Each row of a before or after table is a point. One or more steps were done to the points. Then noise was added and the rows were shuffled. The steps act on how far a point lies along the listed directions, d1 being the first. What was done? A step turns or swaps two directions, mirrors them in a line or flattens them onto one, adds a multiple of one to another, or multiplies one. Angles are multiples of 10 degrees, from the lower direction toward the higher: turns from -170 to 170, lines from 10 to 170 but not 90. Use the fewest steps. Two steps may share a direction if one is a turn and the other turns, adds or multiplies; they go together, in the order done. Otherwise the lowest direction goes first.

Directions:
(1): [ 28 -51  25]
(2): [ 57  24 -14]
Before (12 x 3):
[[ 44  -9  -3]
 [ 31  11   4]
 [ 28   1  -4]
 [  7  -5  10]
 [ -4  55 -32]
 [ 33  -4  10]
 [  0  81 -60]
 [ 24  -5  23]
 [-17 -25  25]
 [ 23 -15  25]
 [ 19   6  11]
 [ 16   0  -2]]
After (12 x 3):
[[ 17   4  12]
 [ 29  -6  -2]
 [ 16  -6   0]
 [ 45  -2  -6]
 [ 30  -6  15]
 [  8  11   2]
 [ 25  21  11]
 [-13 -56  24]
 [-13 -94  29]
 [-13  36  -6]
 [ 33   8   4]
 [ 27  26   4]]
Steps: mirror d1 and d2 in the line at 60 degrees

Directions:
(1): [ 61   7  -3 -40]
(2): [-26 -13  50 -46]
(3): [-16  71  -1 -12]
Before:
[[ -7 -53  16   7]
 [ -3  -7 -24  30]
 [ -7  29 -53  73]
 [  9 -13  -3 -10]
 [ 21 -31   9  -1]
 [-22 -14  16  -7]
 [ -7 -25  21  -2]
 [ -4   7   6  -8]
 [ -6  -3  30 -38]
 [-10 -15  25 -38]
 [-38   6  20   1]
 [ -3 -31  13   7]]
After:
[[-20   2 -22  30]
 [ 37 -24 -13   1]
 [ 10 -10 -10  28]
 [ 25  -8 -14  -9]
 [  4  11  -4   1]
 [ 28  20 -36  10]
 [-98 -31  58 -10]
 [-33 -32  15   4]
 [-50  20 -12  50]
 [ 32  29 -33   8]
 [  3 -22  -6  31]
 [  2 -33 -24  46]]
Steps: multiply d1 by 2; mirror d2 and d3 in the line at 80 degrees

Directions:
(1): [-10 -33 -21 -34   7  54  39 -59]
(2): [-32  57   8 -52  24  38   2  41]
Before, 8 rows:
[[ 17  -3 -19  20 -18 -16 -37  28]
 [ 31 -13  18  29 -10 -42 -20  18]
 [-16  40  18 -52  30   7 -34  60]
 [ 19 -37 -21 -23   4  49  34 -32]
 [  7  44  16 -51   4  23  -4  34]
 [-20  64  16 -52  17   6  -4  60]
 [-26  37   9 -50  18  40  -6  18]
 [ 17 -75 -42  -6 -20  34  38 -95]]
After (8 x 8):
[[ -8  21 -22 -25   0  29 -20  30]
 [ 41  -7   5  74 -37 -88 -49  31]
 [  7 -46 -12  -7  -6  23  12 -60]
 [ 26 -30  -7 -33 -10  32  24 -46]
 [ -5  33  19 -33  17  14  -6  42]
 [ -4 -47 -16 -57  21  46  15 -47]
 [ -3 -35 -22 -49   4  42  48 -57]
 [ 48 -35  -2  46 -19 -33 -10   9]]
Steps: turn d1 and d2 by -110 degrees

Directions:
(1): [-18  -9 -73 -35 -35   7   6  15 -61]
(2): [ 41  50  -6  38 -53 -42  24  35   2]
(3): [-16  12 -62  44 -11   0 -43 -48  42]
Before, 14 rows:
[[-14  -3 -12 -22  18   4  -3  15 -31]
 [ 18 -13  71 -12  46   6  31   1   2]
 [ 44  62  -6  25 -40 -50  19  18  15]
 [ 21   7  33 -24  11  -2  34  35 -43]
 [ -6 -26  30 -26  31  26  17 -35  -1]
 [ 12   5  55   9  19  -6  18   2  33]
 [ 25 -21  73 -28  37  14  19  26  -9]
 [-43 -53  65 -32  69  31  -6 -40  30]
 [-23 -15 -11   5  22  28 -16 -28  13]
 [ 17  32 -20   0 -27  -6  -6  31 -10]
 [ 57  42  44   7 -35 -40  56  60 -10]
 [ -8 -13  95 -29  48 -13   8   1  19]
 [ 15  21  21  35  22  20 -14  -3  37]
 [-17 -36  -8   0  40  19 -27 -45  41]]
After:
[[  8  26  -8  23  -4   4 -33  -2  34]
 [ -4   6 -41 -12 -37  -9  21  15 -35]
 [ 17  -2  26 -33  -5   7  48   6 -35]
 [  1  34 -67  30 -20 -22 -31 -43  37]
 [  1  11 -15 -45 -44 -40  33  46 -66]
 [ 41  20  -4 -12 -37 -18  33  49 -49]
 [-13   2 -45 -13   1  36  -9  13 -30]
 [ -9 -48   1 -54  27  24  13   5 -25]
 [ 11  16  29   7  23 -13  -2  25   1]
 [ 28  14 -17 -14 -33 -15  47  33 -53]
 [ 25  56 -63  51 -66 -43   0   3  27]
 [-16 -23  17 -31  25  33  10   3 -16]
 [ 39  42   5  26 -19 -30  21  25  -6]
 [-16 -31  28 -76 -11   1  59  48 -66]]
Steps: multiply d1 by -1; turn d2 and d3 by 70 degrees

Directions:
(1): [-40  -4  12 -55 -14 -12  17 -31  86  17  27]
(2): [  0 -13 -23  59  53  -7 -23  17  68 -49  -2]
(3): [-19 -72 -36  -9 -23  23 -22 -32   2   2 -72]
(4): [-33  25 -42 -46 -33 -28  -7  41 -14 -74  -7]
(5): [ -5  13  13  54 -67  34  68   0  20 -25 -14]
(6): [-15   5 -65 -15  26  73  27  43   3  35  21]
Before (12 x 11):
[[  1 -23 -32  -8  55  14 -29  -7  38  11 -14]
 [ -9 -64 -19  10  49  64  -3  18  32  44 -10]
 [-13  -2  -7  34 -19  -7   0 -12  17   1  -9]
 [ -8 -21 -17 -20  11  30  10   1 -11  26  -5]
 [  5  12 -27  16  35  27   4  12  16  25  28]
 [ -3  -9  -1  29 -29  11   7  -3  27  -5   7]
 [  8  25  20 -68 -22 -35 -20   8 -77  -1 -10]
 [ -7  -9  -8 -17 -12   4  24  -6  50   4   4]
 [  5   7  21 -34 -21 -17 -24   0 -95   7 -32]
 [ 14   6  34  35  -5  -4  -1 -15  36   6  10]
 [ 12 -15  22  -4   3   7  -1 -22  39  40   3]
 [  3  11   3 -43 -20 -36 -38  20 -79  -4 -27]]
After:
[[ -5 -12   0 -16 -15  -8  15 -16  47   5   5]
 [  1 -68  19 -16  24  29 -18 -10  -5  61 -22]
 [ -8  44 -26 -51   0 -18 -12  60 -41 -45  10]
 [ 11 -34 -13 -11  47  15 -28 -31  19  40 -24]
 [-10  27 -35 -24   7 -19 -30  57 -44 -36 -13]
 [  3  -4  19 -29 -16   3  10 -20  21  45   6]
 [-13 -10  -4  34 -22   1  -1 -19  13  12 -11]
 [  0 -18   9  26 -35   8   6 -17  19   3   1]
 [-10  33 -15 -26 -11 -12 -13  46 -69 -35 -19]
 [ -6 -15  -6 -29   9   5  -6  -1 -17  10 -10]
 [ 12   4  -4  10  25   3  -7 -13  -2  34  18]
 [ 13   3  31  19 -22  14  11 -17  17  28   9]]
Steps: add 0.3 times d2 to d3; turn d2 and d4 by -50 degrees; flatten d5 and d6 onto the line at 160 degrees

Directions:
(1): [-14 -16  35  39 -23 -36 -33 -32  86 -20  36  10]
(2): [ 54   5  46  -6 -27 -36 -28   0 -54 -21  39 -57]
(3): [ 49 -29  30  -7  16  86 -25 -51  -1 -19  -1  26]
(4): [-32 -12  15  -7 -88  49  14  42   8 -44 -18 -18]
Before, 9 rows:
[[ 40   6   7   5  31 -12 -23 -35 -15   2  28  -9]
 [-25   0 -66  13  80 -35  20 -29  16  58  10  30]
 [-10   1  30  -9 -26  44 -12   2  -8 -42 -11 -13]
 [ 18 -11  -8  -6 -12  95   7 -14 -37 -11 -35   9]
 [-22  10  -7 -15 -27  -7 -17  25  33 -11  -4 -11]
 [ 42   0  22  14  70 -10 -37 -52  -1  23  17  39]
 [  1  -9 -40  -1  38 -10  -7 -10  19  11  -3  12]
 [-41   2   4  12 -49  -3  11  26 -17 -34  -2 -37]
 [ -1   7 -37  -7   8 -32  22  26 -37  11  -6 -17]]
After:
[[ 29 -12  -8   7  29 -38 -30 -22  18   0  25 -11]
 [-68   5 -22  36 -51 -30  15  25  49  -6 -11  -6]
 [ 49 -16  19  30  66 -63 -43 -91  23  22  76   5]
 [ 10 -29 -19   6  21  28  -3 -31  29  -6  -2  32]
 [ 11  -2  14 -24 -27  30 -30  17   4 -28  -1 -17]
 [  1  28 -45  -5  58 -22  10  -5 -30  29  -6   4]
 [-52  14   3  -8 -38  17  13  39  -1 -29 -26 -17]
 [-29 -15   8   0 -42  74   9   7 -20 -44 -21 -12]
 [ 11  30 -15   7  77 -84 -12  -7 -33  51  15  10]]
Steps: multiply d2 by 1.3; turn d1 and d2 by 120 degrees; multiply d3 by -1; multiply d4 by 1.3

Directions:
(1): [ 33  19 -34  64 -17   4  11 -46  54  11 -11  15  12  86  45   7  22  25]
(2): [ -1   3  24  45   8  30  74 -58  -4  20  15  22   9 -49 -49  70   2   1]
(3): [-35  65 -15  13 -52   9 -35 -45 -95  17  -2  16  12   9  11  -8  16 -37]
(4): [ 15 -47 -29 -54  15  25  -6 -40 -15   7 -68  52  62  21 -25  -6 -45   2]
(5): [ 57  35  39  15 -47  -8  33  28 -11 -11 -33 -40   8  42 -80 -31 -29 -12]
(6): [-21  10  17   4  67 -72 -44  -9 -15  43 -25 -32  -4  44 -36  61   1   8]
Before:
[[-58   5 -28 -54   1   0 -45  12 -22 -17  30  -8 -19 -82  57 -14  18   8]
 [-65 -20   9 -38  31   9 -22  29 -14 -15  50  -2 -44 -95  75 -11  25 -26]
 [ -1  20   5 -20 -29  27  11  50 -23 -34  42 -17 -28 -42  15 -66  22 -25]
 [-25  27 -10 -29   3 -21 -36  27  32   0  15 -18  -5  29  48 -33  18  10]
 [-39  43 -16  16 -15 -36 -47 -32 -92 -12 -14 -26   2  20 -13  -1   3 -42]
 [-64  34   7  11  71 -69 -42 -11 -39  32  24 -22 -14 -47  20  94  42 -16]
 [ 14 -18  32  -4  70 -47 -33  15  18  12 -22  -8  15  36 -28  19 -24  27]
 [-26  14 -17  17  -1  20  -9 -56 -40  -8  19  22 -15 -56   5  14  19 -15]
 [ 23  54  -3  32 -63  13   6 -29 -16   1 -23   7  34  58 -17 -24   7 -15]
 [-21  38  24 -23 -37   3   3  16 -75  -1  -5 -13 -10 -32  -5 -24 -17 -42]]
After:
[[-19  26  36 -31  -8 -20 -10  20 -67   6 -18 -24 -13 -14 -18 -15 -24 -37]
 [  3  21  18   3   4  17  59 -40  15  25 -10   8  37   7 -47  31 -11   9]
 [-34   6 -23  -5  20  -5 -43 -38 -31  -2   7  14 -21 -38  18   9  23 -14]
 [ 13  49   0  29 -47 -11 -20   5   2   4  -9 -17  14  68   6 -28  19  -8]
 [ 43 -19  19   0 -16  47  32  14  28 -32   0  36  25 -24   5 -49 -28  15]
 [ -8  19  33 -14  57 -42  -9   0 -47  27 -11 -41  -4  15 -69  35   3 -13]
 [-42  13  10 -15  33  -7  13 -46 -29  14   6  -6   2 -80 -38  71   1   8]
 [-19 -46 -53 -68  15  38   0 -52 -38  -7 -34  78  68 -70  31  20 -18 -17]
 [-55 -30  33 -24  81  -8  16 -33 -38  30  -5   9  -1 -77 -29  77  -5 -18]
 [-11  14 -22   8 -38  16  -1 -31 -67 -33 -20   3  17  -6 -11 -28 -10 -36]]
Steps: mirror d2 and d5 in the line at 110 degrees; multiply d3 by 0.7; turn d4 and d6 by -140 degrees

Directions:
(1): [-13   2  29 -91 -25 -10  79  27 -46 -53 -26 -13  14 -19   5 -47 -19 -20
  24  -6]
(2): [ -4  23   8   8 -46  40   0  79  11  -1 -35 -52 -77 -14 -22  67  -9   0
   1 -34]
(3): [ 13 -12  -9  -5   4 -71 -24  50   6  12  24 -19 -10 -76  47 -31  82   0
 -15 -35]
(4): [  3 -41   5  26 -60  22  17  12   4  17  25 -23  42 -61 -16  14  12  37
  56  89]
Before, 11 rows:
[[ -2  21   9  29 -43  45   5  34   1  -6 -13 -11 -12 -14 -20  56 -10 -12
   -8  25]
 [ 10  14 -35  12  70 -61 -70 -38  28  18  25  50 -16  40  55 -34  45 -20
  -87 -73]
 [-16   5  -1 -35 -45  12   8  67   0 -15 -25 -37 -46 -35  -8  13   5  -5
   -8 -23]
 [ 12   5  -1  -4  22   2   5  -9 -25   2  16  15   9 -10  10 -34  -5   0
    2  17]
 [-11  31  16 -59  13  -8  41  69  -2 -40 -42 -41 -75  29 -24  40  -9 -27
  -18 -71]
 [ -9  -4   5 -18 -46  14  30  79   4 -26 -17 -43 -37 -21  -5  38  22  13
   -4 -42]
 [ -8  28  18  25 -19  21 -14  72  -1 -17 -31 -30 -47  20 -29  74 -12   7
   -6  -9]
 [ -2  -3 -10 -14  -9  12   9  40  12 -18  -8   6   0 -28   0 -19  31  21
   19 -12]
 [ -4   2  20 -37 -21  38  12  17 -45 -30 -21 -25 -24   3   5   3 -38   1
   10  -5]
 [  5  11   6 -42 -46   7  47  50 -18 -58 -27 -34 -27 -21  16  -6  14   9
   31  -9]
 [  5  15 -60  67  59 -14 -92 -71  61  49  46  53   7  25  16  -5  52  -1
  -61 -20]]
After (11 x 20):
[[  9   3   5   0  -5 -35  -7  14 -11  -6  14  15  31 -51  34 -20  52 -22
  -24  11]
 [-12  54 -36  34  33  54 -43 -46  43  13 -14  31 -52  84 -25  40 -28 -25
  -60 -53]
 [ 16  -5  -5 -11 -40 -18  25  38  -1 -31   0 -26   2 -46  26 -20  45  24
   35  13]
 [-13 -12  -7 -23 -32 -26 -17  52   5   0   7 -31 -13 -60  14 -15  46   3
  -14 -10]
 [  1   1 -11 -11 -16  24   7  41  13 -20 -13   4  -9 -27 -15  -4  19  26
   20  -9]
 [  7  -6   7  11  25 -79 -32  46  -7  -8  23   0  12 -39  37 -15  66   3
  -22  -8]
 [  4  13   0   2  10  33   5  -3 -21   5   1   4 -15   7 -14  -3 -32   1
   10  19]
 [ -6  41 -26  36  20  45 -57 -13  39  14 -20  16 -78  96 -14  64 -37 -14
  -65 -62]
 [ 11 -27   4 -16  -3 -14 -16  -1 -36 -10  19 -11  15 -41  37 -32  19  14
    4  15]
 [ -1 -21  -8 -12 -24 -32  12  66   7 -10  18 -30  -2 -54  26   0  71  18
   -6 -28]
 [  7 -12 -11  -8  34 -76 -12  35  20   7  25 -19 -10 -35  15   0  73  -2
  -16 -23]]
Steps: flatten d1 and d4 onto the line at 50 degrees; swap d2 and d3

Directions:
(1): [  4 -14  -9  16  -4   0  21 -20  16 -85  48  36 -19  -8  28  72   2 -12
   6  65  67 -65 -16 -10]
(2): [ -6 -21 -42  10 -23 -10  44 -15  -9 -26  64   5  -6  62 -37 -68 -50 -18
 -13  -8   0  29 -26 -89]
(3): [ 13  23  67   0  19  80  33 -11  15 -14  12 -61  -5 -20  18 -51  37 -17
  59  39 -10   9 -68 -16]
(4): [ 14   0  36  44  -6 -46 -34 -41  -4 -52   0 -85  57 -29  -6   8 -59  52
 -24 -25 -23 -34 -24 -10]
(5): [ 33   4  20  29  25 -12   7 -25 -66 -33 -54  67  16   6  91   5 -28  -2
  35 -22  -6  60 -15 -26]
(6): [-44  13  91 -18  31   4 -35 -20  50  -6 -16  19 -10  12  -2 -37 -37 -21
 -36 -24  95  16  33 -15]
Before (10 x 24):
[[ 40  -1 -59  -6 -18  55  39  29 -25  29 -19   5 -25 -13  -2  31  95 -17
   65  46 -80   8  -3  45]
 [-67  17 -24 -53 -21  19 -21  55  64  66   4  -7 -32  26 -87 -62  19 -24
  -19 -27  -8  -3  32 -13]
 [-45 -19   8 -33 -19  -6 -47  14  55  46  20 -48  -7   2 -61  25  21  -7
  -35  -3  11 -71  29  25]
 [-19   3  13 -44  -3  33   3  19  19  41 -35 -19 -16   4 -25 -12  31  -4
    1   4 -21   8 -12  20]
 [-16  18  26  31  14 -58 -42 -36 -29 -42   5 -65  62   1  -5 -17 -58  29
  -34 -35 -32  -8  -3 -29]
 [ -2  15  26 -18  48  17  -6  14 -20  54 -81  42   7 -15  43 -28  25  -8
   19 -58  -6  63  25  13]
 [  6  39  41  -2  24  16 -27   1  -7  13 -21 -94  41 -36 -33 -52   2  28
    4 -24 -62 -12 -20   1]
 [ -9  19 -25 -37  15   3  -4  43 -15  78 -40  31 -18   8   9  18  43   5
  -17 -10 -28  -3  30  62]
 [  2 -16 -24  -8 -10 -10  -9   4  30 -16  52 -17 -16  15 -79  -7 -24 -27
  -61  14  13 -37  20  10]
 [-24  -7   6   0 -13  11  -2  21  40  -6  14  11  -6 -13 -37  67  19  -4
  -25  27  46 -73  -4  46]]
After (10 x 24):
[[-14  23  23   7  14  44  31 -19  -1 -38  66 -76   9  12  -9 -54  15 -16
   30  43 -30  -9 -66 -47]
 [ -4  -9  11  -1  -4 -17 -42   5 -24  70 -41 -61  37  14 -16 -41  -4  14
   10 -62 -88  18  -7  -5]
 [-36   6  63 -15  27 -14 -61 -13  48   5 -65  40 -11  -3 -13  23  -2  -8
  -45 -22  67   4  96  38]
 [-19   9   2  -8  14 -46 -40   2  22  24 -23 -27  14   3 -25  25 -23  40
  -72 -24   5 -56  30  47]
 [-11 -21 -50  -9  -9 -18  -7  16  38 -18  25 -19   8 -43 -31  81  31  18
  -28  12  22 -98  22  34]
 [-13  39  42 -37  27  62  -6  23  32  17  12 -62 -10 -31 -45 -45  56  -8
   17  30 -15 -33 -13  14]
 [-23  -2  -2 -40 -10   3 -17  20  18  40 -38 -11  -4  -1 -35  20  16   9
  -18  -3 -24 -15  12  31]
 [ 34  -5 -11   4   9   1   5   0 -37  24  -4  -4   7  30 -36 -68 -33 -24
  -15 -36 -56  54  -6  -5]
 [-31   7 -76 -25 -40 -24 -29  55  21  72 -21 -16  -3  22 -80 -38   3   9
  -22 -45 -73  -3  30   3]
 [ 16   4  25  31   6 -20 -10   2 -47  21 -70   1  41  -1  14   2 -32  25
   -2 -55 -44  30 -30  18]]
Steps: swap d1 and d5; turn d3 and d4 by -70 degrees; turn d2 and d4 by -40 degrees; multiply d6 by -1

Directions:
(1): [ 72  79 -30  15  14 -22   8  -1 -39  32 -31  23 -39 -17 -30 -25 -10 -29
 -39  -8 -26 -55  30  31  40  13 -54   1  24  73  30  54]
(2): [ -7  18 -16  23  31 -28 -15 -27  53  21  62  12 -51 -10 -57 -46 -72 -54
   4 -12 -41  58 -51 -49  42 -27   9  -8 -52 -19   8  -5]
Before, 8 rows:
[[ 22   7  -5 -16 -16  21  21  16 -71 -14 -84  -2  36  10  70  37  82  52
  -25  22  36 -79  64  55 -32  43 -20   2  90  55  -9  26]
 [ -3 -11  -8   6  10  -6 -14 -15  38  24  14   3 -25 -22 -44 -25 -42 -37
   11   7 -10  35 -34 -35  25 -17   9  11 -31 -23   0 -12]
 [ 14  32   8  13  15  -5  -6  -5 -12  -5  23  15 -48  -4 -26 -27 -22 -19
  -14 -13 -15   4 -21   4  14 -12 -21  14 -19   6  35  12]
 [-40 -26  30  -9 -25  13   3  13   3 -21   1  -2  30  14  34  30  11  28
   16  14  24  23 -10 -10 -12 -15  29  -5 -16 -29 -16 -26]
 [-26 -40  22 -10 -25  12 -21   1  26 -15  10 -41  28  -8  16  30  29  39
   21  -4  26  19 -17  -8 -22   8  16  11  12 -42 -31 -21]
 [-15  -9 -11 -18  18   7 -19  -9  16   1  -1   8  -9  -2  -9 -14  -5   5
   12  -6  -4  17   4  -7   3  -6 -11 -20  11 -15   7  -2]
 [ 19  -8  17 -18 -45  36  25  34 -69 -38 -69 -18  47  27  50  33  79  60
  -16   6  55 -68  57  55 -29  45  -8   7  68  28   0   3]
 [-26 -43  27 -18 -30  29   3  17   5 -14 -37 -10  68  11  49  29  49  62
    8   3  47 -25  33  16 -49   5  18  16  36 -26 -26 -42]]
After (8 x 32):
[[-28 -37  19  -6 -20   8 -24  -3  34 -12  19 -40  21  -9   7  23  17  31
   21  -7  20  27 -25 -16 -16   4  17  10   5 -45 -30 -22]
 [-28 -40  25 -15 -26  25   1  13  13 -10 -28  -9  60  10  41  22  38  54
    9   1  41 -16  25   9 -44   1  18  16  29 -28 -25 -43]
 [ -3 -10  -9   7  11  -6 -15 -16  39  24  15   3 -27 -22 -46 -26 -44 -38
   10   7 -11  37 -36 -36  27 -17   8  10 -32 -23   0 -13]
 [-16  -9 -13 -17  19   7 -20  -9  18   2   0   8 -10  -2 -10 -14  -6   4
   11  -7  -5  18   3  -8   4  -5 -11 -20   9 -15   7  -2]
 [ 24   5  -4 -19 -19  23  23  18 -77 -17 -91  -4  42  12  77  41  90  57
  -26  23  41 -85  70  60 -36  46 -21   4  95  57 -10  26]
 [ 14  31   9  13  13  -3  -5  -3 -16  -7  19  13 -44  -3 -21 -23 -16 -15
  -15 -13 -12  -1 -18   7  11 -11 -21  14 -14   6  35  12]
 [-41 -23  27  -6 -21   8   2   9  10 -17  10   0  23  12  26  23   0  20
   16  12  19  32 -18 -18  -6 -19  30  -7 -24 -31 -15 -27]
 [ 19  -9  18 -18 -46  36  26  35 -71 -38 -71 -19  49  28  52  34  81  61
  -16   7  57 -70  58  56 -30  46  -8   7  69  28  -1   3]]
Steps: add -0.3 times d1 to d2
